Rows are points. Before rounding, the points of a table are all equally far from one centre. They may lie mostly on one side of it. Where is the centre, to within rounding?

Points (9 x 3):
-31,41,7
-28,41,22
-49,28,21
-7,34,3
-26,20,-15
-25,43,16
-44,35,7
-4,23,30
-27,42,18
Centre: -26,14,13

Points (16 x 11):
36,-3,-10,16,9,14,21,-14,-28,-19,-13
33,41,15,-57,42,33,-8,-18,12,19,-31
30,-58,18,-37,31,35,2,12,0,2,12
38,-46,2,-22,21,46,21,-27,8,-4,12
9,26,32,-47,15,16,16,-3,-21,19,4
-10,-28,21,-36,16,17,34,-16,-20,-13,3
38,-28,16,-2,17,43,2,-26,28,31,5
39,1,-32,-38,-18,38,30,-27,11,-8,11
6,-14,20,-30,36,28,30,-35,-20,-17,-21
-11,4,12,-24,5,32,-3,-19,-29,11,-4
41,13,16,-47,57,39,-3,0,-11,23,1
17,2,40,-34,40,31,10,-34,-11,0,-23
15,-23,-16,-45,17,34,49,-9,3,43,-9
36,-2,15,-39,-2,-15,42,-17,-7,-2,18
2,15,29,-9,-1,16,44,-1,-15,10,-15
-14,2,12,-60,27,17,6,-13,-15,28,11
Centre: 18,-3,-9,-28,22,9,6,6,24,-3,-15

Points (31 x 24):
34,-6,-13,-22,11,12,-9,-11,-3,20,10,-38,-8,25,-20,10,-12,-12,5,-19,-20,-20,-18,9
-7,-2,-23,-5,4,18,12,-10,6,-12,24,-22,23,34,-14,14,-16,5,-8,-11,-9,10,20,-22
3,7,-33,-9,-1,21,7,-20,-5,30,12,-60,9,8,-12,32,-3,3,-6,-8,-15,20,5,9
7,-10,-22,-19,-18,23,31,-2,1,8,34,-22,30,44,-22,2,-25,6,-10,1,-12,4,0,-5
3,18,-23,5,-5,16,-10,-36,14,14,26,-38,-10,31,-7,11,-33,8,0,-7,0,20,-2,13
8,8,-21,-18,7,23,9,-7,10,28,-5,-12,-13,41,2,13,2,23,42,0,-11,-1,-3,17
28,-16,-22,-31,2,13,19,-6,-3,37,0,-40,10,14,-9,21,-10,19,5,-13,-28,-6,-6,21
22,-1,-36,-11,-13,24,4,4,-18,12,20,-51,8,10,-25,14,-2,16,7,-31,-4,27,-12,17
20,25,-17,-17,30,32,1,-7,14,21,20,-47,23,2,-13,-4,10,22,-2,-5,-20,0,18,22
15,-3,-9,-22,-3,19,31,-17,13,16,22,-28,-3,5,-3,8,3,9,21,18,-6,22,16,14
-3,-4,-24,-11,1,16,8,-2,-7,31,20,-50,22,46,-5,21,-5,11,-12,-21,-28,3,3,-4
13,-10,-35,-11,-7,22,17,14,-12,10,15,-50,9,32,-22,22,-6,1,8,-12,-1,23,19,16
-2,9,-28,-14,32,35,11,-12,8,-5,22,-37,4,45,-33,-8,-17,5,-11,-1,-2,13,-8,3
24,7,-23,6,-21,25,4,-9,-16,7,1,-43,-3,21,-2,1,8,48,8,-14,-3,6,18,0
25,18,-35,-7,-6,13,11,-8,-7,28,-1,-26,22,36,-20,18,-14,41,20,-11,-20,24,-25,3
25,0,-12,-14,-2,30,2,-30,12,24,-8,-38,4,33,-3,-5,0,18,-2,-23,-13,5,-1,22
1,-4,-29,-18,-7,40,23,-19,14,13,23,-28,9,19,-13,-6,3,19,-17,-24,-17,6,-12,13
13,-7,-47,-5,-21,9,9,-25,-2,4,-6,-42,10,13,-31,9,1,11,5,-20,0,11,7,11
-13,-16,-27,-22,-15,5,40,2,-21,4,22,-25,9,39,-8,3,-1,7,6,27,1,0,-15,8
34,-2,-37,-8,14,3,6,-12,-9,21,12,-43,24,40,-32,5,7,19,5,-15,-27,16,-11,8
1,23,-24,-18,20,38,15,-4,-17,23,-17,-34,2,27,-14,3,-23,19,-1,-6,0,37,-5,14
12,-3,-25,-9,12,29,9,-7,-19,1,0,-50,30,33,-16,27,-8,19,-3,-6,1,31,2,-1
25,13,-12,19,-7,25,8,-17,20,10,11,-38,-5,18,-30,19,6,25,-3,-8,-8,14,1,15
4,2,-28,-2,-28,-12,14,-7,-4,8,-5,-41,16,33,-6,29,-23,14,31,-11,-6,9,6,10
22,15,-9,-17,-3,23,26,-24,-8,21,19,-47,-3,10,-7,0,-25,15,-11,-18,-20,15,-23,5
14,-8,-14,-27,20,11,-3,-17,-9,2,12,-45,15,43,-10,21,13,10,20,-17,-7,15,1,10
19,20,-29,23,-8,6,35,-10,-9,5,2,-32,16,21,-11,10,2,14,2,-21,-19,16,-15,11
18,14,-16,-19,6,14,14,-9,-19,28,36,-31,22,31,17,22,8,22,10,-9,-23,-4,-17,12
-2,5,-31,-11,-31,24,23,-15,-9,4,19,-25,14,27,6,4,1,11,-9,-15,-38,1,15,9
-6,16,12,-10,1,14,10,0,-2,27,-7,-49,12,8,-36,-4,-10,46,-1,-22,-24,22,0,20
18,-1,-19,-21,6,34,12,-8,5,9,7,-16,-2,43,-2,13,-2,9,6,-31,-6,-3,-9,1
Centre: 0,9,-16,-8,-1,11,-3,1,-9,9,10,-28,12,17,-16,-4,-12,17,8,7,-13,0,-5,13

Points (31 x 24):
-31,26,-7,9,-4,5,1,-20,4,8,19,5,-9,-10,-13,-6,-31,6,29,-23,18,-8,34,-1
-25,17,8,1,-15,8,-17,20,-3,32,10,-19,-13,-11,-24,6,-15,11,17,-16,7,15,28,5
-45,10,2,9,7,-4,-11,-12,-13,10,21,-17,-4,-6,-13,10,-25,-3,-13,5,21,10,38,-22
-46,16,13,11,-13,-6,-7,-12,-3,5,30,-12,-19,9,0,9,-13,6,-4,-32,-8,-1,24,-7
-40,12,-23,-3,2,-7,-17,17,5,10,12,-19,-11,6,-18,2,-8,-20,3,-19,-20,-18,29,-6
-35,-1,2,1,-16,-3,-7,-17,-14,20,1,-9,-10,7,-9,7,-19,-7,-1,-28,-11,-21,35,-25
-33,0,11,-10,-7,5,1,1,5,14,8,-1,-18,8,-16,10,-15,-28,-5,-27,6,-4,16,-13
-21,17,-16,6,-8,-2,-23,6,-7,-6,36,-21,-23,2,-17,19,-20,-28,-5,-17,-1,6,30,-1
-38,-7,-11,1,-11,20,0,8,-12,4,34,-10,-1,10,-5,16,-20,-9,18,-18,9,-13,3,-17
-35,12,-8,19,0,3,-16,12,-12,21,3,-3,-7,14,-9,4,-3,-17,-13,-32,1,12,31,-29
-45,9,3,4,-8,9,-1,2,-7,-2,26,-13,-12,-3,-23,-1,-19,-23,3,-30,7,1,28,-16
-33,-5,-4,13,-14,12,-18,7,-11,21,32,-24,-7,-4,-12,21,-34,-16,-22,-19,11,-11,23,-7
-46,6,-1,15,-6,7,-4,-2,-5,24,30,13,-18,14,-10,11,-11,-7,-4,-16,1,-15,29,-21
-47,12,11,0,-10,14,4,-4,-13,19,40,-18,-16,-2,-4,11,-7,-8,-6,-9,13,-6,16,-8
-33,5,0,-5,-22,11,-9,-15,17,-3,34,-10,-1,20,-25,17,-23,-6,-10,-11,5,-33,18,-7
-41,10,-5,1,7,15,-25,0,-1,3,29,-11,-9,15,-34,0,-26,-7,-5,-1,16,-5,23,-11
-42,6,2,16,5,7,-2,-4,-11,8,32,-1,0,18,-26,12,-15,-8,-7,-21,-4,-20,32,-22
-39,15,18,-7,6,5,-4,-8,-11,-1,29,15,-12,-7,-10,-5,-23,-9,-2,-20,-2,4,35,-15
-41,9,4,-5,-7,7,-20,-6,-4,-1,39,-20,-6,4,-8,27,-30,-10,-4,-20,-13,4,18,-15
-42,22,-2,0,-14,5,-1,0,9,15,23,-25,3,12,-32,11,-29,-1,4,-16,6,-17,15,-17
-60,5,-10,8,-22,6,-6,-9,6,6,25,-9,-6,17,-2,8,-8,-19,-8,-15,8,-5,19,-17
-37,-2,-5,25,-4,8,-4,-18,3,23,27,-13,-6,22,-12,11,-14,-1,-15,-31,10,-14,28,-12
-43,22,-6,-9,-21,-5,11,-6,16,12,32,13,-7,-2,-1,26,-10,-8,5,-19,-2,6,24,-18
-38,4,-5,15,-5,28,-5,6,-4,-2,33,5,-11,10,-28,0,-17,-4,11,-18,0,6,30,-11
-37,14,-17,-4,2,17,-15,2,-7,17,10,-1,-19,-2,-24,0,-11,-20,-12,-19,-3,-26,27,-11
-55,14,12,9,-3,-1,-5,-3,-1,13,33,-4,0,15,0,2,-15,-17,-11,-28,18,-11,38,-16
-40,13,11,3,-3,7,4,16,-3,15,29,-15,-21,6,8,3,-8,-8,2,-22,8,-7,14,-32
-44,-1,10,2,-2,3,-4,-15,2,30,33,-11,0,5,-10,20,-23,6,-13,-32,7,-8,32,0
-48,21,-12,8,-23,-6,1,12,-16,15,24,6,-7,-3,1,2,-16,3,-16,-14,17,-11,25,-27
-44,10,-4,7,5,4,-10,-1,1,22,27,-4,-7,6,-15,27,-12,-15,-5,-35,-12,-14,19,-11
-40,-5,-1,1,-14,17,-11,-18,-10,9,39,2,-11,13,-13,11,-15,-8,-9,-22,19,-23,21,-14
Centre: -9,13,-2,4,-10,7,-18,1,8,6,19,-7,15,-6,2,5,-3,-2,-1,-9,7,-8,30,-9
